Each row is a point. The points of each table are mixes of a few directions, plus a little noise. Count the directions of each table, and those that both share. Where both have some left over, give the other angles between the two spaces (their principal angles), to ten degrees, smallest first.

First (4 x 3):
[[-0.38 -0.23 -0.06]
 [ 0.27  0.46  0.40]
 [-0.50 -0.66 -0.51]
 [ 0.62  0.43  0.18]]
Second (7 x 3):
[[ 0.68  0.45  0.17]
 [-0.08 -0.07 -0.04]
 [ 0.38  0.23  0.07]
 [-0.55 -0.32 -0.04]
 [-0.76 -0.22  0.18]
 [-0.72 -0.37 -0.08]
 [ 1.04  0.24 -0.28]]
Directions: first 2, second 2, shared 2

First (9 x 6):
[[ 0.15  0.22  0.45 -0.34  0.22 -0.19]
 [ 0.05 -0.27 -0.33  1.23  0.13  0.27]
 [-0.07  0.15  0.41 -0.57  0.19 -0.22]
 [-0.36 -0.46 -0.45  1.13  0.08  0.31]
 [-0.78 -0.36 -0.55 -0.59 -0.47  0.08]
 [-0.08  0.10  0.43 -0.30  0.27 -0.19]
 [ 0.88  0.57  0.22 -0.78 -0.25 -0.18]
 [ 0.50  0.05 -0.56  0.26 -0.47  0.23]
 [-0.31 -0.05  0.36 -0.03  0.34 -0.12]]
Second (8 x 6):
[[ 0.52  0.19 -0.56 -0.48 -0.71  0.12]
 [-0.41 -0.15  0.45  0.39  0.57 -0.09]
 [ 0.14  0.05 -0.15 -0.12 -0.19  0.03]
 [-0.50 -0.18  0.55  0.47  0.70 -0.11]
 [ 0.79  0.29 -0.87 -0.74 -1.10  0.18]
 [ 0.25  0.09 -0.27 -0.23 -0.34  0.05]
 [-0.40 -0.15  0.44  0.38  0.56 -0.09]
 [-0.37 -0.14  0.40  0.34  0.51 -0.08]]
Directions: first 3, second 1, shared 1

First (10 x 9):
[[-0.12  0.09 -0.14  0.39  0.30 -0.10  0.18 -0.16 -0.06]
 [ 0.10 -0.16  0.26  0.35 -0.09 -0.14 -0.13 -0.08 -0.04]
 [-0.18 -0.15 -0.62 -1.11 -0.54  0.55 -0.56  0.00 -0.11]
 [-0.36  0.86 -0.46  0.11  1.24 -0.07  1.32  0.19  0.23]
 [ 0.08  0.16 -0.09 -0.79 -0.11  0.23  0.14  0.29  0.14]
 [-0.07  0.08 -0.23 -0.34 -0.03  0.15  0.01  0.04  0.00]
 [ 0.54 -0.52  0.83 -0.16 -0.97 -0.07 -0.75  0.14  0.03]
 [ 0.36 -0.04  0.91  1.14  0.26 -0.64  0.36  0.01  0.12]
 [-0.03 -0.17  0.17  0.79  0.10 -0.24 -0.13 -0.24 -0.11]
 [-0.32 -0.12 -0.67 -0.43 -0.21  0.36 -0.45 -0.22 -0.21]]
Second (9 x 9):
[[-0.32  0.06 -0.12 -0.10 -1.15  0.89 -0.46 -0.15 -0.71]
 [-0.43  0.68  0.21 -0.28  0.90 -1.13 -0.19 -0.06 -0.04]
 [ 0.26 -0.30 -0.43 -0.04 -0.37 -0.03  0.58  0.26 -0.32]
 [-0.15 -0.09  0.22 -0.08  0.94 -0.78  0.00  0.27  0.37]
 [ 0.61 -0.23 -0.10  0.33  0.16  0.14  0.57 -0.05  0.49]
 [ 0.09  0.66  0.10  0.11 -0.35  0.44 -0.25 -0.66  0.00]
 [ 0.53 -0.59 -0.20 -0.45 -0.21 -0.03 -0.36 -0.03  0.41]
 [-0.37 -0.42  0.35 -0.08  0.40 -0.05 -0.54  0.31  0.24]
 [-0.21  0.23 -0.03  0.60 -0.31  0.55  0.65  0.10 -0.48]]
Directions: first 3, second 5, shared 1; angles 70, 70

First (11 x 12):
[[-0.08  0.67 -0.32  0.23  0.86 -0.59  0.04  0.63 -0.25 -0.20  0.18  0.63]
 [-0.43 -0.28 -0.10 -0.62 -0.63  0.54 -0.28  0.40  1.41 -0.52 -0.27 -0.07]
 [ 0.20 -0.38  0.08 -0.21 -0.48  0.14 -0.29 -0.19 -0.08 -0.05 -0.06 -0.79]
 [-0.12 -0.30 -0.15  0.33  0.40  0.27  0.64 -0.28 -0.07 -0.46  0.42  0.42]
 [ 0.28  0.27  0.02 -0.42 -0.48 -0.64 -0.88  0.31 -0.33  0.26 -0.24 -0.83]
 [-0.26  0.50 -0.42 -0.03  0.47 -0.67  0.01  0.55  0.00 -0.47  0.34  0.70]
 [ 0.18  0.43  0.47  0.26  0.36  0.51 -0.10  0.25  0.23  1.02 -0.82  0.01]
 [-0.14 -0.35  0.01  0.04 -0.43 -0.19  0.44 -0.79 -0.35 -0.04  0.48  0.38]
 [-0.05  0.38  0.01 -0.21  0.07  0.02 -0.43  0.63  0.50  0.14 -0.44 -0.07]
 [ 0.01 -0.52  0.03  0.23 -0.20  0.05  0.57 -0.86 -0.51 -0.13  0.51  0.15]
 [ 0.39 -0.43  0.37  0.41  0.06  0.55  0.29 -0.65 -0.55  0.46 -0.11 -0.53]]
Second (11 x 12):
[[-0.37  0.79 -0.29 -0.41 -0.01 -0.48 -0.37  0.74  0.52 -0.27 -0.01  0.43]
 [ 0.58 -0.54  0.19  0.46  0.13  0.55  0.43 -0.46 -0.54  0.30 -0.05 -0.75]
 [ 0.67 -0.75  0.08  0.28 -0.07  0.35  0.24 -0.24 -0.38  0.21 -0.12 -0.94]
 [-0.29 -0.36  0.18  0.08  0.04  0.13  0.10 -0.51 -0.07 -0.08  0.14  0.48]
 [-0.51  0.22 -0.17  0.07  0.59  0.25  0.15  0.17  0.35 -0.70  0.26  0.68]
 [ 0.44 -0.67  0.41  0.39 -0.18  0.36  0.32 -0.88 -0.68  0.61 -0.06 -0.47]
 [ 0.48 -0.50  0.36  0.34 -0.20  0.29  0.27 -0.72 -0.65  0.64 -0.10 -0.55]
 [-0.32  0.14 -0.41 -0.54 -0.18 -0.56 -0.50  0.82  0.73 -0.58 -0.01  0.27]
 [-0.20 -0.06  0.23  0.10 -0.02  0.07  0.09 -0.50 -0.19  0.17  0.08  0.39]
 [-0.26  0.49 -0.28 -0.50 -0.25 -0.60 -0.48  0.70  0.52 -0.20 -0.06  0.25]
 [-0.20  1.24 -0.30 -0.26  0.17 -0.34 -0.23  0.88  0.37 -0.10 -0.07  0.21]]
Directions: first 5, second 4, shared 2; angles 30, 40

First (8 x 18):
[[ 0.23 -0.34  1.14  0.05 -1.02  0.93  1.83  0.54 -0.63  0.22 -0.75 -0.50
   0.49 -0.71  1.58  0.89 -0.35  1.16]
 [-0.03  0.03 -0.11  0.00  0.10 -0.09 -0.17 -0.05  0.06 -0.02  0.07  0.06
  -0.05  0.06 -0.14 -0.08  0.03 -0.10]
 [-0.09  0.12 -0.43 -0.02  0.39 -0.36 -0.70 -0.21  0.25 -0.09  0.28  0.19
  -0.18  0.27 -0.60 -0.33  0.15 -0.44]
 [-0.09  0.09 -0.36 -0.02  0.33 -0.29 -0.60 -0.18  0.20 -0.07  0.25  0.16
  -0.15  0.23 -0.50 -0.27  0.12 -0.38]
 [-0.06  0.07 -0.25 -0.02  0.22 -0.21 -0.40 -0.13  0.14 -0.05  0.17  0.11
  -0.11  0.16 -0.36 -0.21  0.09 -0.27]
 [ 0.15 -0.19  0.71  0.03 -0.63  0.58  1.15  0.36 -0.40  0.15 -0.47 -0.31
   0.29 -0.44  0.98  0.56 -0.23  0.72]
 [-0.10  0.16 -0.51 -0.01  0.45 -0.40 -0.80 -0.24  0.28 -0.09  0.32  0.22
  -0.21  0.31 -0.69 -0.41  0.16 -0.51]
 [-0.03  0.06 -0.18  0.00  0.17 -0.15 -0.30 -0.11  0.10 -0.03  0.12  0.09
  -0.07  0.11 -0.26 -0.13  0.07 -0.19]]
Second (8 x 18):
[[ 0.15 -0.36  0.06  0.05  0.30  0.11  0.02 -0.46 -0.02 -0.19 -0.77  0.36
   0.69 -0.33 -0.32  0.43 -0.11  0.37]
 [ 0.17  0.83 -0.41  0.00  0.74  0.02 -0.37  0.10 -0.99  0.15  0.34  0.56
  -0.16  0.54  0.60 -1.37 -1.32 -0.48]
 [-0.02 -0.61  0.29 -0.16 -1.04 -0.14  0.80  0.26  0.63  0.06  0.41 -0.72
  -0.40  0.11  0.16  0.43  0.73  0.02]
 [ 0.05 -0.12 -0.05 -0.44 -0.17  0.09 -0.32 -0.13  0.31  0.33  0.14  0.22
   0.05  0.53 -0.48  0.04 -0.14  0.02]
 [-0.41 -0.14  0.25  0.36  0.56  0.09  0.03  0.49 -0.31  0.34 -0.63  0.50
  -0.07 -0.56  0.18 -0.01 -0.02  0.88]
 [ 0.11 -0.20 -0.16  0.21  0.45  0.15 -0.01 -0.77 -0.03 -0.91 -0.78 -0.03
   0.68 -0.60 -0.13  0.33  0.22 -0.22]
 [-0.34  0.18 -0.19 -0.33 -0.34  0.06 -0.38  0.18  0.54 -0.08  0.77 -0.50
  -0.71  0.39 -0.07 -0.23  0.60 -0.63]
 [ 0.27  0.46  0.20  0.31 -0.51 -0.32  0.20  0.34 -0.11  0.29  0.52 -0.37
  -0.17 -0.05  0.07  0.36  0.05  0.08]]
Directions: first 1, second 6, shared 0; angles 30

First (9 x 24):
[[ 0.23 -0.05 -0.02  0.16 -0.13 -0.81  0.73 -0.65  0.17  0.50 -0.01  0.04
  -0.13  0.20 -0.06 -0.03 -0.19 -0.12 -0.34 -0.09  0.04 -0.66  0.01  0.00]
 [-0.60  0.22 -0.01 -0.23  0.41  1.93 -1.89  1.55 -0.37 -1.24  0.27 -0.08
   0.44 -0.42  0.18 -0.13  0.58  0.20  0.86  0.25 -0.23  1.68  0.02 -0.11]
 [ 0.01  0.28 -0.21  0.57  0.15 -0.71  0.19 -0.53  0.25  0.32  0.78  0.13
   0.25  0.40  0.06 -0.60  0.22 -0.31 -0.20  0.00 -0.42 -0.25  0.22 -0.32]
 [ 0.13 -0.35  0.23 -0.56 -0.25  0.35  0.22  0.24 -0.20 -0.07 -0.91 -0.12
  -0.37 -0.35 -0.10  0.69 -0.36  0.30  0.02 -0.06  0.51 -0.10 -0.24  0.39]
 [ 0.13  0.18 -0.17  0.52  0.04 -0.99  0.55 -0.77  0.29  0.52  0.59  0.12
   0.11  0.42  0.01 -0.47  0.06 -0.30 -0.34 -0.05 -0.30 -0.55  0.18 -0.25]
 [ 0.16 -0.44  0.28 -0.71 -0.32  0.45  0.27  0.31 -0.25 -0.09 -1.15 -0.15
  -0.46 -0.45 -0.12  0.87 -0.46  0.38  0.03 -0.07  0.64 -0.11 -0.31  0.48]
 [-0.16 -0.02  0.06 -0.22  0.06  0.70 -0.55  0.55 -0.17 -0.41 -0.15 -0.05
   0.04 -0.23  0.03  0.14  0.09  0.14  0.28  0.06  0.06  0.50 -0.06  0.06]
 [ 0.10  0.17 -0.15  0.46  0.05 -0.86  0.46 -0.67  0.26  0.45  0.54  0.11
   0.11  0.37  0.01 -0.43  0.07 -0.27 -0.29 -0.04 -0.27 -0.47  0.16 -0.23]
 [ 0.01  0.01 -0.01  0.03  0.00 -0.06  0.03 -0.04  0.02  0.03  0.03  0.01
   0.01  0.02  0.00 -0.03  0.00 -0.01 -0.02  0.00 -0.02 -0.03  0.01 -0.02]]
Second (10 x 24):
[[-0.18  0.24 -0.18  0.29  0.23 -0.08  0.05  0.24  0.88  0.17 -0.18 -0.17
  -0.04  0.09 -0.70  0.25 -0.64  0.45  0.36  0.27  0.37  0.00 -0.09  0.27]
 [ 0.60 -0.72  0.51 -0.47 -0.11 -0.51  0.27  0.12 -0.21 -0.36 -0.61 -0.17
  -0.06  0.02 -0.17 -0.68 -0.47 -0.18  0.15 -0.11  0.35 -0.37 -0.09 -0.01]
 [ 0.31 -0.41  0.29 -0.22 -0.07 -0.13  0.15  0.06 -0.17 -0.19 -0.34 -0.12
  -0.12 -0.02 -0.05 -0.36 -0.29  0.10  0.14 -0.13  0.16 -0.33 -0.14 -0.20]
 [-0.54  0.02 -0.23 -0.03 -1.32  0.69  0.21 -1.14 -1.43  0.99  0.18  0.45
  -0.27 -0.58  0.90  1.18  1.10 -0.13  0.05 -0.95 -0.80 -0.58 -0.55 -0.20]
 [ 0.04  0.46 -0.09  0.16  0.85  0.26 -0.40  0.46  0.20 -0.59  0.70  0.03
   0.30  0.28  0.42 -0.43  0.48 -0.14 -0.68  0.50 -0.25  0.73  0.59 -0.34]
 [ 0.03  0.45 -0.28 -0.20  0.13 -1.00  0.28 -0.29  0.23  0.30  0.01  0.35
   0.26  0.08  0.17  0.37  0.26 -0.89 -0.95  0.47  0.19  0.67  0.61  1.04]
 [ 0.39 -0.22  0.23 -0.13  0.47 -0.36  0.01  0.49  0.48 -0.50 -0.25 -0.26
   0.06  0.21 -0.41 -0.64 -0.53  0.12  0.07  0.31  0.39  0.06  0.16  0.01]
 [ 0.34 -0.37  0.32 -0.13 -0.01  0.48  0.40 -0.11 -0.43 -0.20 -0.13 -0.16
  -0.45 -0.06  0.33 -0.05 -0.02  0.54 -0.24 -0.29 -0.07 -0.81 -0.20 -0.79]
 [-0.36  0.35 -0.34  0.31  0.01 -0.26 -0.14  0.13  0.75  0.33 -0.02  0.01
   0.16  0.04 -0.64  0.32 -0.38  0.00  0.41  0.27  0.26  0.35 -0.03  0.66]
 [-0.63  0.24 -0.20  0.38 -0.18  0.93 -0.77  0.07 -0.29  0.02  0.63  0.11
   0.25 -0.17  0.18  0.03  0.54  0.15  0.65 -0.31 -0.62  0.30 -0.24 -0.40]]
Directions: first 2, second 5, shared 1; angles 70

First (10 x 32):
[[-0.64 -0.31 -0.40 -0.36 -1.00  0.28  0.04  0.09  0.29 -0.02  0.46 -0.01
  -0.23 -0.46  0.07  0.15 -0.24  0.30  0.47 -0.10  0.16  1.04  0.00 -0.09
   0.15 -0.05  0.70 -0.22  0.21  0.17 -0.09  0.41]
 [ 0.46  0.68  1.06  0.07  1.33 -0.36  0.18 -0.21 -0.08 -0.10 -0.12  0.05
   0.26  0.12 -0.10 -0.06  0.52 -0.27 -0.49 -0.25  0.06 -0.74  0.28  0.43
  -0.22  0.06 -0.43  0.10 -0.09  0.14  0.29 -0.39]
 [-0.89 -0.50 -0.20 -0.10 -1.14  0.53  0.23  0.51  0.49  0.53  0.01 -0.35
  -0.27 -0.06  0.10 -0.20  0.04 -0.01  0.40  0.38  0.06  0.42 -0.42 -0.13
   0.55  0.43  0.52  0.10  0.14  0.29  0.12  0.18]
 [-0.43 -0.07 -0.16 -0.40 -0.56  0.11  0.04 -0.08  0.20 -0.19  0.52  0.08
  -0.15 -0.53  0.02  0.21 -0.16  0.31  0.34 -0.28  0.20  0.97  0.20  0.02
  -0.02 -0.17  0.60 -0.27  0.20  0.17 -0.07  0.36]
 [ 0.68  0.23  0.61  0.30  1.03 -0.17 -0.15  0.16 -0.08 -0.06 -0.27 -0.05
   0.17  1.11  0.16  0.26  0.47 -0.49 -0.70 -0.46 -0.09 -0.55  0.11  0.30
  -0.26  0.23 -0.53  0.26 -0.20 -0.55  0.50 -0.56]
 [ 0.93  0.54  0.53  0.22  1.55 -0.38 -0.13 -0.01 -0.69  0.04 -0.98 -0.52
  -0.15  0.57 -0.69 -0.33  0.33 -0.07 -0.63  0.49 -0.20 -1.38  0.26 -0.26
  -0.43 -0.33 -1.51 -0.01 -0.14 -0.68 -0.16 -0.25]
 [ 1.12  0.14 -0.06  0.55  1.08 -0.35 -0.39 -0.09 -0.60 -0.15 -0.63  0.05
   0.21  0.98 -0.04  0.05  0.02 -0.32 -0.65  0.02 -0.32 -1.11  0.02 -0.11
  -0.39 -0.13 -1.04  0.22 -0.32 -0.76 -0.02 -0.47]
 [-0.44 -0.15 -0.26 -0.39 -0.65  0.16  0.00  0.02  0.17 -0.12  0.41 -0.04
  -0.25 -0.42 -0.04  0.19 -0.17  0.32  0.35 -0.18  0.17  0.96  0.16 -0.08
   0.00 -0.17  0.50 -0.28  0.21  0.04 -0.10  0.38]
 [-0.34 -0.40 -0.72  0.08 -0.97  0.13 -0.03 -0.19  0.19 -0.07  0.46  0.51
   0.25 -0.46  0.44  0.08 -0.47  0.08  0.43 -0.06 -0.03  0.47 -0.29  0.01
   0.25  0.09  0.76  0.07 -0.03  0.45 -0.15  0.14]
 [-0.45 -0.15 -0.39  0.04 -0.67  0.07  0.20 -0.22  0.10  0.15  0.14  0.27
   0.17 -0.86  0.08 -0.36 -0.34  0.17  0.49  0.46 -0.02 -0.09 -0.31 -0.08
   0.35  0.04  0.43  0.04  0.01  0.74 -0.31  0.20]]
Second (9 x 32):
[[-0.63 -0.23  0.22 -0.26 -0.54  0.32  0.18  0.41  0.37  0.25  0.05 -0.40
  -0.35  0.10 -0.02  0.07  0.21 -0.06  0.12 -0.03  0.13  0.59 -0.05 -0.04
   0.25  0.23  0.37 -0.01  0.16  0.01  0.22  0.12]
 [-0.27  0.01 -0.12 -0.23 -0.51  0.37 -0.07  0.30  0.38  0.28  0.24 -0.23
  -0.13 -0.10 -0.12 -0.13  0.17  0.34  0.26  0.03  0.29  0.58 -0.06  0.19
  -0.02  0.12  0.16 -0.18  0.08  0.08  0.12  0.45]
 [-0.79 -0.33  0.89 -0.08  0.21 -0.11  0.76  0.24  0.21 -0.27  0.33  0.06
  -0.14  0.43  0.69  0.50  0.16 -0.52 -0.11 -0.39 -0.38 -0.03  0.23  0.03
   0.75  0.53  0.72  0.15  0.56  0.09  0.72 -1.24]
 [ 1.10  0.28 -0.59  0.42  0.60 -0.45 -0.54 -0.66 -0.72 -0.20 -0.59  0.31
   0.34 -0.23 -0.38 -0.24 -0.39 -0.02 -0.28  0.28 -0.10 -0.83 -0.10 -0.28
  -0.61 -0.62 -0.85  0.12 -0.58 -0.17 -0.76  0.38]
 [-0.12 -0.04 -0.19 -0.14 -0.44  0.24 -0.17  0.17  0.15  0.27 -0.13 -0.30
  -0.20 -0.09 -0.29 -0.13  0.07  0.12  0.10  0.14  0.22  0.39 -0.13 -0.07
  -0.12 -0.06 -0.04 -0.05 -0.12 -0.04 -0.15  0.55]
 [-0.63 -0.24  0.13 -0.29 -0.67  0.38  0.10  0.44  0.39  0.34 -0.03 -0.50
  -0.41  0.06 -0.14  0.02  0.22 -0.03  0.14  0.03  0.20  0.69 -0.10 -0.09
   0.18  0.18  0.32 -0.02  0.09 -0.02  0.13  0.33]
 [-0.22 -0.19  0.20  0.00 -0.03 -0.05  0.14  0.05 -0.05  0.00 -0.24 -0.16
  -0.19  0.13  0.01  0.13  0.01 -0.32 -0.13  0.00 -0.11 -0.01 -0.02 -0.24
   0.15  0.03  0.09  0.15  0.00 -0.08 -0.01 -0.16]
 [-0.36 -0.19  0.76  0.11  0.60 -0.36  0.64 -0.06 -0.08 -0.45  0.25  0.32
   0.08  0.38  0.70  0.47  0.01 -0.53 -0.22 -0.37 -0.49 -0.47  0.27  0.02
   0.60  0.36  0.46  0.19  0.44  0.06  0.55 -1.35]
 [ 1.93  0.93 -1.31  0.47  0.78 -0.34 -1.05 -0.91 -0.65 -0.21  0.12  0.88
   1.00 -0.68 -0.44 -0.69 -0.46  1.02  0.11  0.32  0.24 -0.90 -0.03  0.48
  -1.18 -0.78 -1.23 -0.35 -0.63  0.09 -0.82  0.92]]
Directions: first 5, second 3, shared 1; angles 40, 60
